Each row is a point. The last column is the point's height on a tilted bowl or saddle (a function of degree 2), plus a little noise. Count its main directions that bend up, bend down and stay straight.

Points, 18 rows:
-25	-7	-3	3
13	7	9	-2
-17	13	7	10
14	-21	11	9
17	-16	-13	5
-12	22	-35	34
-7	60	15	60
14	-19	18	10
12	4	22	0
2	5	8	-1
3	-10	15	3
36	4	-42	23
-21	16	34	21
-20	-11	-8	1
17	-51	-31	40
10	-31	-10	12
-19	-8	-9	1
-4	17	12	6
Directions: 2 up, 0 down, 1 straight

Points, 21 rows:
9	-6	-7	-8	-4
8	-27	-17	-3	-16
-28	7	22	10	-22
7	-29	-7	-12	-15
30	-4	34	18	-27
-5	-35	-1	1	-21
-5	36	-10	5	-12
-3	-8	10	-6	-6
-4	-7	14	10	-11
-12	18	16	-12	-11
-1	-5	0	9	-6
-13	-39	11	-12	-26
-28	-1	5	60	-60
-22	0	-10	-7	-11
0	10	-20	13	-8
-41	-16	0	-26	-29
9	30	33	-32	-29
45	-17	-20	31	-34
5	-3	-12	-7	-4
9	33	12	-1	-10
-3	9	-17	-17	-7
Directions: 0 up, 4 down, 0 straight

Points (40 x 7):
-4	-3	-2	-6	60	14	59
2	-11	-3	-31	46	-3	48
8	-21	-5	7	11	-12	-8
-9	-14	11	-12	0	50	1
24	-25	1	16	14	-33	-27
39	23	9	18	17	-28	4
-48	-10	5	9	0	7	34
-3	-29	-1	-9	-21	-5	19
-31	-2	-7	35	8	0	20
36	-10	0	8	-9	-37	1
35	-10	4	-21	-31	5	23
23	-44	-22	13	21	-11	1
-52	-11	16	15	16	-7	45
-23	-13	-3	-33	-14	-19	35
-3	2	-18	3	-30	-5	14
-1	17	15	-6	24	15	17
9	32	59	14	-13	-4	22
6	-28	13	-8	-2	34	4
-2	8	6	20	-10	17	6
35	24	-1	-24	5	-7	29
-15	-8	2	17	42	-56	-12
1	29	1	-4	-16	2	12
-5	17	-38	-25	13	3	6
-19	-8	-1	38	31	11	20
21	39	-9	12	6	7	24
-19	-4	32	-2	8	-3	7
26	29	35	-15	-16	18	15
-5	-19	15	4	8	14	-1
-44	25	-8	17	3	-1	36
28	-26	1	-4	-8	-35	3
5	-9	-20	-1	-22	-12	12
7	48	-23	-6	17	-52	60
16	-36	20	-27	3	-5	8
-15	12	-34	-42	-5	-29	37
22	-6	16	-9	-35	18	13
5	-33	-39	7	-8	13	7
4	-15	4	12	-15	-19	5
12	7	19	4	7	41	7
24	-22	30	-43	31	-33	20
46	18	8	-3	-4	-38	21
Directions: 4 up, 1 down, 1 straight

Points (73 x 9):
-12	-3	21	12	12	22	-31	-8	17
-5	0	-8	-13	12	-9	-28	-7	3
-13	-32	-3	-15	-27	0	3	-33	45
-3	-5	11	-14	-11	-1	-16	-25	-7
25	0	-8	13	-28	24	-6	-3	17
-19	9	0	0	-2	26	1	-1	20
7	-11	-10	3	-9	18	-11	-7	14
-5	12	-13	16	-12	-24	9	-8	-2
13	-6	-11	2	-22	-11	0	-7	6
-8	15	13	-24	24	-11	-1	13	-8
-13	0	-9	-1	12	6	12	-11	6
19	-6	-6	-1	11	5	5	3	1
11	-32	-9	-18	-11	-5	19	27	33
-11	14	-2	-3	-15	21	0	-11	18
-1	5	-23	-3	-17	-6	6	37	35
-4	50	14	-7	0	3	-1	-1	12
-2	17	-8	9	-3	12	9	11	14
-18	10	-15	-13	-8	-34	3	-9	2
14	1	-21	-19	-19	12	2	-11	16
5	1	4	22	-16	-4	-14	10	27
9	12	5	13	8	-1	34	8	9
1	-8	15	21	6	-18	12	0	12
-9	-23	-15	1	-9	-7	1	23	23
-2	2	-10	2	-19	-2	9	-10	6
0	-9	3	16	-3	10	12	14	13
-12	4	-43	3	2	-21	16	0	0
-16	-4	-3	-6	16	-5	-8	-9	3
8	-1	-18	-5	11	-4	1	11	4
2	-8	9	-7	15	7	-10	-10	-4
7	12	-1	22	-1	30	10	-8	13
13	-5	-9	38	8	-1	8	7	-3
6	-22	4	7	1	-7	17	-6	8
10	20	19	10	23	16	-9	-6	3
30	17	14	-9	-3	4	12	-21	-3
-20	-19	6	-15	-9	6	-8	26	23
27	2	9	-12	4	1	7	0	2
7	3	16	-22	-16	24	7	-6	13
8	22	-21	14	-16	-12	-2	-23	-8
8	-10	-23	29	-13	14	9	16	-5
-12	-12	21	-12	33	2	15	22	8
2	2	-12	23	-16	1	3	10	10
-20	-5	7	20	1	2	-20	2	34
13	28	-11	-8	-12	-16	-4	-3	0
3	-19	-11	10	5	0	3	-3	6
1	-3	21	6	31	1	-10	-3	6
-4	-12	-25	24	-14	12	-20	17	35
0	-15	12	11	7	13	-6	10	17
1	-7	4	-6	4	-8	-33	21	27
-23	23	44	-21	4	-23	8	3	-34
4	28	4	13	-7	-2	21	29	35
27	-1	18	-4	-1	-21	-17	-24	-7
10	-28	-11	-10	6	24	-5	12	21
-15	22	2	3	15	4	-22	-3	10
21	3	-13	-25	32	-2	4	4	12
30	-16	-1	2	10	-8	-21	-4	18
27	7	5	1	2	-12	11	0	-1
-19	17	-23	-1	26	16	19	-3	27
6	-20	18	21	-30	-13	8	-18	35
10	19	15	28	5	22	9	0	22
28	18	-16	9	11	28	-27	2	2
14	20	-22	2	-60	1	-1	15	60
-15	16	9	-13	4	-2	-9	33	23
-7	3	15	-15	-1	13	9	28	17
0	-15	-8	4	-18	2	3	-8	13
37	16	-10	-19	-11	11	-17	9	16
-47	-19	15	-24	9	5	-39	-15	-12
-9	-10	16	12	22	1	-11	19	24
-1	-21	28	2	-30	-12	2	-42	34
-31	-7	17	-3	10	-12	6	9	5
31	-12	-9	-6	-13	-16	21	-11	4
7	-25	4	-1	-7	10	6	17	21
11	-6	-17	6	15	0	-2	-16	-1
4	-5	-23	8	11	-29	4	5	1
Directions: 5 up, 1 down, 2 straight

Points (61 x 9):
-12	-8	-14	3	-31	3	-2	-9	9
-10	-7	-13	32	-17	-25	24	19	9
11	24	-12	-3	7	8	-35	7	13
5	14	-12	-11	33	3	7	-5	4
19	-24	8	1	-11	1	3	-23	11
-6	1	-26	-29	12	4	3	-1	4
-40	31	13	16	-14	-39	-13	1	-4
-33	0	30	-11	-16	8	-5	16	-3
14	16	-10	13	35	13	18	3	7
-5	-17	-17	22	-5	42	-3	-7	-5
23	-1	18	1	-28	-14	11	-17	2
12	10	-11	8	12	11	6	-42	7
8	-7	13	11	31	-3	37	-23	30
39	-14	21	-2	-28	1	-11	4	15
9	-20	-3	20	33	-14	9	-6	18
5	20	29	2	-6	20	25	-15	15
29	-26	-3	-15	-6	1	-4	23	15
13	-21	-39	-36	-4	-4	-5	-9	23
-5	-14	17	3	27	-13	-15	-8	4
16	4	12	-16	33	1	18	-16	18
-24	15	15	-1	-17	-3	-3	0	-2
-18	23	-13	11	9	11	-17	-12	4
-8	0	-7	-18	17	32	42	-15	7
19	10	7	-13	-49	-21	-1	-3	7
13	-19	27	-27	-2	-39	-1	-24	-4
7	-21	0	8	7	-24	15	1	4
10	-4	-12	23	-18	48	2	-25	2
-1	15	7	5	9	17	-6	-5	1
4	8	15	33	12	20	-10	14	10
-13	-17	2	-15	14	31	11	7	1
60	8	27	8	-7	42	15	59	60
-10	-14	-19	11	8	5	-2	5	-1
11	-3	20	9	-6	-22	47	10	8
14	2	-15	30	24	-18	15	-13	21
-16	-47	12	4	9	5	-30	6	21
-1	21	0	-40	-4	3	1	-10	16
-14	7	22	11	8	-8	11	-38	12
-15	3	33	-8	17	-20	12	-1	-5
-6	1	13	5	21	-16	1	3	0
3	-11	5	4	-12	-51	-7	11	-19
37	27	1	18	35	14	27	-2	30
-22	-16	15	14	14	14	3	-25	11
-15	-16	23	-15	19	34	7	-12	12
-6	-18	-5	-5	-12	-9	-6	34	2
11	19	-33	21	-2	-19	2	-17	18
32	-4	19	-22	-14	32	-22	-10	28
7	-13	-14	14	4	-12	-5	-21	7
19	-7	22	20	-13	-6	4	17	-2
24	-19	12	5	-38	-16	11	-9	5
-10	-9	-5	-38	26	17	36	16	22
-8	-31	8	12	4	-23	29	-14	13
-5	-16	14	20	-39	-10	19	10	-7
-19	-16	22	13	-22	-22	-16	-19	-10
25	-12	6	13	0	9	1	3	6
-3	13	-10	-12	36	7	15	11	8
2	-18	2	20	7	42	7	26	4
-45	-32	-19	-14	23	-20	-34	-10	37
-10	2	11	-16	23	15	-20	22	9
-11	-7	-4	19	19	-3	-1	-3	3
-34	7	0	26	14	-5	8	11	10
24	-8	3	-17	17	-23	-7	14	10
Directions: 7 up, 1 down, 0 straight

Points:
2	-23	0	3	2	5	8	-5	-12
-14	-9	25	-3	-22	15	10	5	3
-29	-12	18	-11	17	16	-7	-32	-7
-2	-6	-44	-44	17	-14	3	13	17
13	-3	-39	2	-21	5	1	29	14
-6	-51	15	-24	8	14	-11	-24	-34
22	9	-18	16	4	10	11	10	7
1	-5	27	-5	-5	4	-8	-32	-5
11	13	-7	-10	7	-29	0	-3	4
-6	-24	10	-2	33	-10	-7	28	-46
-20	2	20	-15	15	11	-7	2	-12
-3	-19	32	25	11	4	-17	46	-27
-29	20	10	1	-5	-10	-1	-2	2
-18	9	26	6	-6	-22	-8	-1	10
-7	-2	-6	33	-29	7	16	10	7
22	20	15	-27	5	1	6	2	2
29	-12	19	-22	-1	-23	20	5	-17
0	-15	0	16	20	25	-1	3	-27
0	24	26	-43	-3	7	-8	-12	27
-1	-4	-45	-5	-3	-42	-12	2	38
-28	-15	11	-15	-10	-14	7	6	9
18	7	-14	19	-8	-2	28	7	9
-1	26	1	6	-14	-8	-7	-1	-7
-21	-2	-5	-10	-18	-24	1	-20	18
-2	12	-4	15	-5	-5	-15	20	-7
-23	-6	-15	-19	-2	15	10	9	-8
3	-1	-5	-5	-15	47	10	-51	6
9	41	9	-18	15	-12	22	-16	24
-17	-2	27	-18	-19	11	4	2	13
-1	-5	11	18	-4	16	22	8	-9
4	-23	-18	18	-11	-7	15	12	6
-2	-2	-10	-23	3	17	-21	-8	-28
-10	-19	-4	21	-7	4	14	13	-7
-8	-31	14	1	-15	17	-10	-1	-5
-36	-10	0	10	0	8	24	-7	2
-29	19	-2	-6	7	-20	-1	-7	11
-6	28	-16	4	-22	23	-28	15	-34
60	-4	-11	22	-21	-25	-5	27	12
-21	2	-24	16	-6	18	-19	-19	-12
-36	0	-28	-40	-17	22	-29	15	-40
-21	1	-24	0	-9	-9	26	-25	28
4	3	-17	12	17	41	-33	-10	-56
-3	2	-5	-11	5	21	-14	-15	-23
16	16	-10	-16	1	-22	-12	-7	-2
-7	30	-13	-5	18	-1	10	6	5
15	21	8	-3	3	0	1	-7	-3
-8	9	21	11	11	4	15	15	-10
-7	11	10	4	-10	1	8	-22	1
3	19	-1	23	-3	-15	24	18	-8
-22	-8	33	-34	-26	-18	-18	-9	60
-15	-4	0	-26	10	-14	17	-25	26
-5	-14	17	25	12	-46	1	-24	-2
-22	-1	-8	8	-27	-13	-9	-26	2
6	-12	6	21	11	-12	-11	19	-8
-9	5	-9	-14	7	-9	-24	-5	-8
8	2	36	10	9	-19	7	11	-10
-5	-7	-10	2	24	17	-28	-38	-45
15	10	-4	7	-2	18	-10	-25	-16
8	26	-26	-17	-16	9	2	-16	7
-1	22	13	2	-21	-27	18	5	-11
-29	4	3	-3	-2	-1	-2	-7	2
7	4	-9	15	4	-14	13	-1	2
8	8	-7	-4	12	-6	-19	3	-15
17	-19	-27	24	-12	4	-9	3	18
-1	-16	-17	-2	12	-20	10	-31	11
Directions: 4 up, 3 down, 1 straight
